Each row is a point. The points of each table are mixes of a few directions, plus a little noise. How many directions does each table use, and how many do they share? Where both have some left over, give the other angles between the two spaces (their principal angles), to ten degrees, smallest first.

First, 7 rows:
[[-5.7  3.6 -0.7]
 [ 8.3 -1.3  3.3]
 [-0.1 -3.1 -1.7]
 [-9.8 -1.8 -5.8]
 [-1.5  1.7  0.3]
 [ 2.2  3.4  3.0]
 [ 6.5 -2.6  1.7]]
Second (5 x 3):
[[ 1.9  1.1 -3.3]
 [ 7.9  3.7 -2.4]
 [-1.3 -1.2  5.9]
 [-1.7 -0.2 -5.4]
 [-7.0 -3.7  5.3]]
Directions: first 2, second 2, shared 1; angles 80

First (7 x 4):
[[-5.1  5.5  2.0  6.3]
 [ 2.3  2.3  4.3 10.3]
 [ 2.7 -2.2 -0.3 -1.4]
 [ 2.4 -4.7 -3.1 -8.6]
 [ 3.3 -1.0  1.6  3.1]
 [-0.9 -1.9 -2.9 -7.0]
 [-4.6  2.0 -1.5 -2.7]]
Second:
[[ -0.4   1.9   2.4   4.4]
 [ -2.8  -2.7  -4.6   5.1]
 [  4.3   2.0   6.0 -12.9]
 [  2.6   4.4   5.7  -1.4]
 [ -0.4  -1.5  -4.6   1.3]
 [  0.7   1.0  -4.4   3.2]
 [ -4.2  -4.8   0.0   0.5]]
Directions: first 2, second 3, shared 1; angles 80

First (8 x 4):
[[ -0.6   1.0   6.7  -1.6]
 [ -4.4   5.6   4.1  -2.7]
 [ -1.7   1.1  -7.2   3.9]
 [  4.7  -4.8  -1.6  -1.0]
 [  2.9  -2.7   9.4  -2.9]
 [ -1.5   2.2  -5.3  -1.6]
 [  0.2  -1.3 -10.0   5.3]
 [  0.5  -1.1   3.8   0.2]]
Second (7 x 4):
[[-5.3  2.4 -2.9  9.5]
 [ 5.2 -5.0 -6.1 -2.1]
 [ 5.2 -4.6 -0.8 -2.8]
 [-2.2  1.3  7.9  2.1]
 [-3.7  5.2  3.7 -2.4]
 [ 0.1  1.9  2.3 -6.1]
 [ 1.2 -1.6 -3.8  1.7]]
Directions: first 3, second 3, shared 3

First (9 x 6):
[[ -1.1   0.5   0.6  -0.4  -0.9  -0.2]
 [  7.7  -3.0  -3.9   1.9   5.9   1.2]
 [  7.0  -2.8  -3.5   1.9   5.2   1.0]
 [  0.5  -0.3  -0.3   0.0   0.6   0.1]
 [  1.0  -0.5  -0.5   0.3   0.7   0.2]
 [  7.9  -3.2  -4.1   2.2   6.1   1.1]
 [ -1.2   0.4   0.6  -0.3  -1.0  -0.2]
 [-14.6   6.2   7.4  -3.9 -11.1  -2.3]
 [ -7.2   2.9   3.5  -2.0  -5.3  -1.1]]
Second:
[[ 0.2 -1.1 -2.1  2.0 -1.2 -0.9]
 [-1.2 -1.8 -3.5  6.4 -8.2 -2.7]
 [-2.2  1.9  3.3  0.6 -5.3  0.1]
 [-2.6  3.2  5.6 -1.1 -4.9  0.9]
 [-2.6  6.0 11.0 -7.3  0.4  3.6]
 [ 3.3 -3.8 -6.6  1.0  6.4 -0.9]
 [ 1.6  0.1  0.5 -3.8  6.9  1.5]
 [ 3.5 -4.6 -8.1  2.2  6.0 -1.5]]
Directions: first 1, second 2, shared 0; angles 30

First, 7 rows:
[[ 0.6 -3.7  3.2 -4.3 -6.9 -3.1 -5.4 -7.4]
 [ 0.4 -2.6  1.1 -2.3  2.0  3.4  4.7 -4.2]
 [-1.8  4.0 -3.8  4.4  4.9  1.3  1.7  7.1]
 [-9.0  1.0 -0.2 -4.5 -0.4  8.7 -4.8  2.3]
 [ 3.1  3.2  3.5  1.1 -1.3 -1.5 -0.9 10.0]
 [ 7.8 -0.8 -0.7  4.6  2.1 -6.7  6.1 -2.2]
 [-1.2 -1.2 -3.1  0.9 -0.2 -2.0 -1.5 -5.5]]
Second:
[[ -4.7  -3.4  -6.8   0.3   1.2  -0.5  -1.6 -13.1]
 [  4.7   1.3   3.8   0.6   0.6  -0.7   3.7   6.3]
 [  4.3   2.3   3.7   0.9   0.5  -0.2   2.7   8.5]
 [  0.5   1.0   3.2  -1.5  -1.9   0.9  -1.3   4.5]
 [  2.2  -3.1   2.8  -2.7  -2.1  -0.3   1.3  -5.1]
 [  5.1   1.0   2.2   1.8   1.8  -1.1   5.1   4.7]
 [-13.0   1.4 -10.9   1.7   1.1   2.2  -9.3  -6.4]
 [  0.7  -0.2   1.9  -1.4  -1.4   0.2  -0.4   0.8]]
Directions: first 4, second 3, shared 3

First:
[[  1.5   2.0  -0.2   2.0   2.6   3.3   5.4   1.1   0.3]
 [ -1.0  -1.3   0.2  -1.3  -1.6  -2.2  -3.5  -0.7  -0.2]
 [  2.5   3.5  -0.4   3.6   4.6   6.0   9.6   1.9   0.4]
 [ -3.1  -4.2   0.5  -4.3  -5.4  -7.1 -11.4  -2.3  -0.5]
 [ -1.9  -2.6   0.2  -2.7  -3.4  -4.5  -7.2  -1.5  -0.3]
 [  3.6   4.9  -0.5   5.1   6.4   8.4  13.5   2.7   0.6]
 [ -1.7  -2.3   0.2  -2.5  -3.0  -4.0  -6.4  -1.3  -0.4]]
Second (8 x 9):
[[ -2.5  -3.1   3.0  -5.0  -2.2  -3.7  -3.4  -1.0  -0.4]
 [ -5.9   8.6   4.2  -4.1  -1.8   3.4  -0.5  -0.4  -8.4]
 [ -3.0   0.3   4.3  -1.4   3.1   5.7   8.2  -1.2   1.7]
 [  6.4  -1.4  -5.6   1.9  -1.6  -8.1  -5.6   3.8  -1.2]
 [  4.0  -0.3  -0.9   1.8   3.1   0.6   5.8   2.5   1.7]
 [ -1.7  -4.7  -4.2   4.8  -4.1  -0.6 -10.4  -4.9   5.0]
 [  5.1  -1.8  -5.6   5.9   0.2  -1.6  -1.9   1.3   3.4]
 [ -2.4   2.4   5.0  -3.2   2.7   4.4   8.2   0.7  -1.5]]
Directions: first 1, second 4, shared 1

First (9 x 11):
[[ 5.2  2.8  2.7  0.0  4.4  2.3  8.2  1.6  1.6  3.2  9.0]
 [ 9.1  5.0  4.8  0.0  7.7  4.1 14.5  2.8  2.8  5.6 15.8]
 [-4.8 -2.6 -2.6  0.0 -4.0 -2.1 -7.7 -1.4 -1.5 -2.9 -8.3]
 [-2.4 -1.4 -1.3 -0.1 -2.1 -1.0 -3.9 -0.7 -0.7 -1.5 -4.3]
 [ 2.3  1.3  1.1  0.1  1.9  1.1  3.7  0.6  0.7  1.4  4.0]
 [-3.0 -1.6 -1.5  0.0 -2.6 -1.2 -4.8 -1.0 -1.0 -1.7 -5.1]
 [-4.2 -2.4 -2.1 -0.1 -3.6 -1.8 -6.6 -1.2 -1.3 -2.5 -7.2]
 [-4.5 -2.6 -2.3 -0.1 -3.8 -2.0 -7.2 -1.4 -1.4 -2.8 -7.8]
 [ 2.3  1.3  1.3  0.0  2.0  1.1  3.8  0.7  0.8  1.5  4.1]]
Second, 9 rows:
[[ -4.0  -3.2  -4.3  -1.6   1.0  -0.7  -0.8  -2.6  -6.1  -3.9   1.5]
 [  6.7   4.1   5.1  -0.3   2.9   7.2   2.1   2.8   3.3   0.3  -0.9]
 [  0.0   0.4  -4.4   1.3  -4.4 -17.5  11.1  -2.3  13.6   2.1  13.3]
 [ -5.0  -2.2  -2.0   2.1  -4.4  -6.7  -3.4  -0.7   0.1   3.3  -2.0]
 [  1.3   1.0   3.8   0.7   0.2   5.8  -4.7   2.2  -1.9   2.1  -6.5]
 [  5.8   3.0   2.7  -1.5   3.8   6.1   4.0   1.1   1.8  -2.6   2.3]
 [ -4.9  -3.0  -2.8  -0.2  -0.5  -0.6  -3.8  -1.7  -6.1  -1.1  -2.3]
 [ -0.9  -0.6   0.5   0.1   0.0   2.4  -2.9   0.4  -2.9   0.2  -3.3]
 [  1.0   0.4   1.4  -0.4   1.2   4.0  -1.4   0.7  -2.0  -0.4  -2.3]]
Directions: first 1, second 3, shared 0; angles 30

First:
[[  4.6   5.9   4.1   4.4  -2.1   6.5  -0.3  -2.3   3.0  -4.8   2.8  -5.7]
 [ -1.4   0.8  -0.3  -2.0  -1.2  -2.0   1.9  -1.2  -4.4   0.3   1.5   3.1]
 [ -0.8  -4.9  -2.2   0.1   3.0  -1.2  -2.5   3.3   4.5   2.6  -4.0  -1.0]
 [ -4.7 -10.8  -6.0  -3.4   5.4  -6.5  -3.0   5.9   3.3   7.1  -7.2   3.4]
 [ -2.1  -5.5  -2.8  -1.4   2.8  -2.9  -1.6   3.0   2.2   3.5  -3.8   1.2]
 [ -2.8  -3.1  -2.3  -2.8   0.9  -4.0   0.4   1.1  -2.6   2.8  -1.3   3.7]
 [  1.7   5.9   2.9   0.8  -3.3   2.3   2.4  -3.6  -3.9  -3.3   4.4  -0.2]
 [  5.8  11.9   6.5   4.5  -5.7   8.0   2.6  -6.2  -2.3  -8.1   7.6  -4.8]]
Second, 11 rows:
[[ -9.4  -5.7   0.8  -8.0   3.6  -0.6   2.3   4.9  -1.6   8.5  -0.7  -6.6]
 [  5.0  -0.4  -0.8   4.8   5.1  -4.7  -1.6  -3.6   1.6   1.9  -2.3  -5.1]
 [  3.4   1.4   4.2  -1.3 -10.6   4.3  -3.0   4.3   4.6  -7.6   2.5  -1.6]
 [  1.2  -2.6  -2.3   2.4   2.7  -4.9   2.1  -1.7   0.5   1.7   0.2  -1.3]
 [  5.4   1.3  -0.8   4.0   2.5  -2.1  -2.2  -1.8   1.5  -0.6   0.0  -3.2]
 [  5.8   4.0   2.3   6.8  -7.3   0.7  -3.4  -6.1   3.2  -7.1  -6.3   6.1]
 [ -2.0   4.1  -1.2  -1.4   2.7   4.7   0.5  -0.5  -4.1   0.3   2.6   5.8]
 [ -3.3   0.0   1.2  -3.3  -5.6   3.3   1.2   2.3  -0.2  -2.4   1.0   4.1]
 [  1.2   4.6  -0.6  -0.4  -6.0   6.0   1.3   1.4  -1.4  -7.5   6.0  11.0]
 [ -0.9  -6.2  -3.4   1.5   7.8  -8.7   3.9  -1.7  -0.3   7.0  -0.9  -5.1]
 [ -6.6  -0.7   0.6  -5.3   5.9   1.9  -0.6   1.8  -3.0   6.7  -1.8  -4.0]]
Directions: first 2, second 5, shared 0; angles 30, 50

First, 9 rows:
[[ 2.9  3.3  1.3 -6.8 15.2  2.4 16.5 -6.8 -3.6  6.4  8.4  5.4]
 [-0.3 -0.4 -0.1  0.7 -1.6 -0.3 -1.7  0.7  0.4 -0.7 -0.9 -0.6]
 [-0.7 -0.8 -0.3  1.6 -3.6 -0.6 -3.9  1.5  0.8 -1.5 -2.0 -1.3]
 [ 2.1  2.3  0.9 -4.8 10.8  1.7 11.8 -4.8 -2.5  4.6  6.0  3.9]
 [-0.3 -0.3 -0.2  0.7 -1.6 -0.3 -1.7  0.7  0.4 -0.7 -0.9 -0.6]
 [-1.6 -1.8 -0.7  3.7 -8.3 -1.3 -9.0  3.7  1.9 -3.5 -4.6 -2.9]
 [-1.1 -1.3 -0.5  2.6 -5.8 -0.9 -6.2  2.5  1.4 -2.4 -3.2 -2.1]
 [ 0.6  0.7  0.3 -1.5  3.3  0.5  3.6 -1.4 -0.8  1.4  1.8  1.2]
 [-1.6 -1.8 -0.8  3.7 -8.4 -1.3 -9.2  3.7  2.0 -3.6 -4.7 -3.0]]
Second:
[[  4.5   5.5   7.1   4.7  -5.3 -10.2   4.3   2.8  -8.6   2.2   1.4  -2.3]
 [  1.1  -7.0   0.1  -3.1   2.4  13.6  -3.1  -2.5   7.0  -4.8   0.1   3.4]
 [ -1.6  -5.4  -3.3  -3.7   2.8  10.8  -3.1  -3.0   6.5  -3.2  -0.4   1.9]
 [ -1.2   0.7   0.0  -0.4  -2.5  -7.6   1.8   5.9  -3.1   3.7   1.3   3.3]
 [ -1.8   2.8  -1.8  -0.9  -5.2  -5.1   2.5  -1.2  -6.2   2.6   1.8  -3.6]
 [ -4.4   1.5   2.9  -0.4   3.8   3.1  -3.2  -0.9   4.7   1.6  -1.0  -0.2]
 [ -1.4   5.9  -0.6   2.3  -0.9  -7.0   1.4  -1.9  -4.3   2.4  -0.7  -5.5]
 [  4.7  -3.9  -4.4   1.5   5.0   2.3  -0.7   1.0   4.2  -4.5  -2.7   3.0]]
Directions: first 1, second 5, shared 0; angles 90

First:
[[ 1.8  4.9 -5.4  3.0 -1.0  4.7  0.2  0.2 10.2  7.8 -5.6 -7.3 -4.4  3.4]
 [-1.4 -3.5  3.9 -2.2  0.7 -3.4 -0.1 -0.1 -7.3 -5.6  4.0  5.1  3.0 -2.4]
 [-1.8 -4.5  5.1 -2.8  0.9 -4.4  0.0 -0.1 -9.6 -7.3  5.3  6.8  4.0 -3.1]
 [ 2.2  5.7 -6.5  3.6 -1.1  5.7  0.1  0.1 12.1  9.3 -6.7 -8.6 -5.0  3.9]
 [-1.1 -2.8  3.1 -1.7  0.6 -2.7  0.0  0.0 -5.7 -4.4  3.2  4.1  2.4 -1.9]
 [ 1.3  3.5 -3.9  2.2 -0.7  3.4  0.1  0.1  7.4  5.7 -4.2 -5.3 -3.1  2.5]
 [ 0.9  2.3 -2.7  1.5 -0.5  2.3  0.0  0.1  5.0  3.8 -2.8 -3.5 -2.1  1.6]
 [-1.7 -4.6  5.2 -3.0  0.9 -4.5 -0.1 -0.1 -9.7 -7.4  5.4  6.9  4.1 -3.1]
 [-0.4 -1.1  1.3 -0.8  0.2 -1.2  0.1 -0.1 -2.4 -1.8  1.3  1.7  1.0 -0.8]]
Second (11 x 14):
[[  0.9   2.0  -2.6   1.4  -0.4   2.2   0.2  -0.2   4.6   3.4  -2.8  -3.2
   -1.9   1.5]
 [  1.3   3.3  -3.7   2.1  -0.8   3.4   0.1   0.2   7.0   5.5  -4.0  -5.2
   -2.7   2.1]
 [ -2.4  -6.8   8.1  -4.3   1.4  -7.0  -0.2  -0.2 -14.8 -11.5   8.2  10.5
    6.4  -4.7]
 [ -0.7  -1.4   1.9  -1.0   0.1  -1.6   0.1  -0.1  -3.2  -2.7   2.0   2.4
    1.2  -1.1]
 [  1.8   4.4  -4.7   2.4  -0.7   4.4   0.0   0.2   8.8   6.7  -4.5  -6.3
   -3.8   2.9]
 [  0.7   1.6  -1.8   1.1  -0.5   1.8   0.0   0.1   3.6   2.5  -1.8  -2.4
   -1.6   1.0]
 [  2.3   5.7  -6.0   3.3  -1.1   5.5   0.4   0.1  11.3   8.8  -6.2  -8.2
   -4.4   3.5]
 [  0.9   1.8  -2.2   1.2  -0.6   1.9   0.3   0.1   4.4   3.2  -2.4  -2.9
   -1.5   1.4]
 [ -0.4  -1.7   1.8  -0.7   0.2  -1.7   0.0   0.0  -3.4  -2.2   2.2   2.3
    1.5  -1.0]
 [ -1.1  -2.8   3.1  -1.6   0.6  -2.5   0.1   0.0  -5.9  -4.3   3.2   3.9
    2.6  -1.8]
 [ -2.2  -5.8   6.7  -3.3   1.2  -5.7  -0.5  -0.3 -12.7  -9.6   6.9   9.1
    5.4  -4.1]]
Directions: first 1, second 1, shared 1
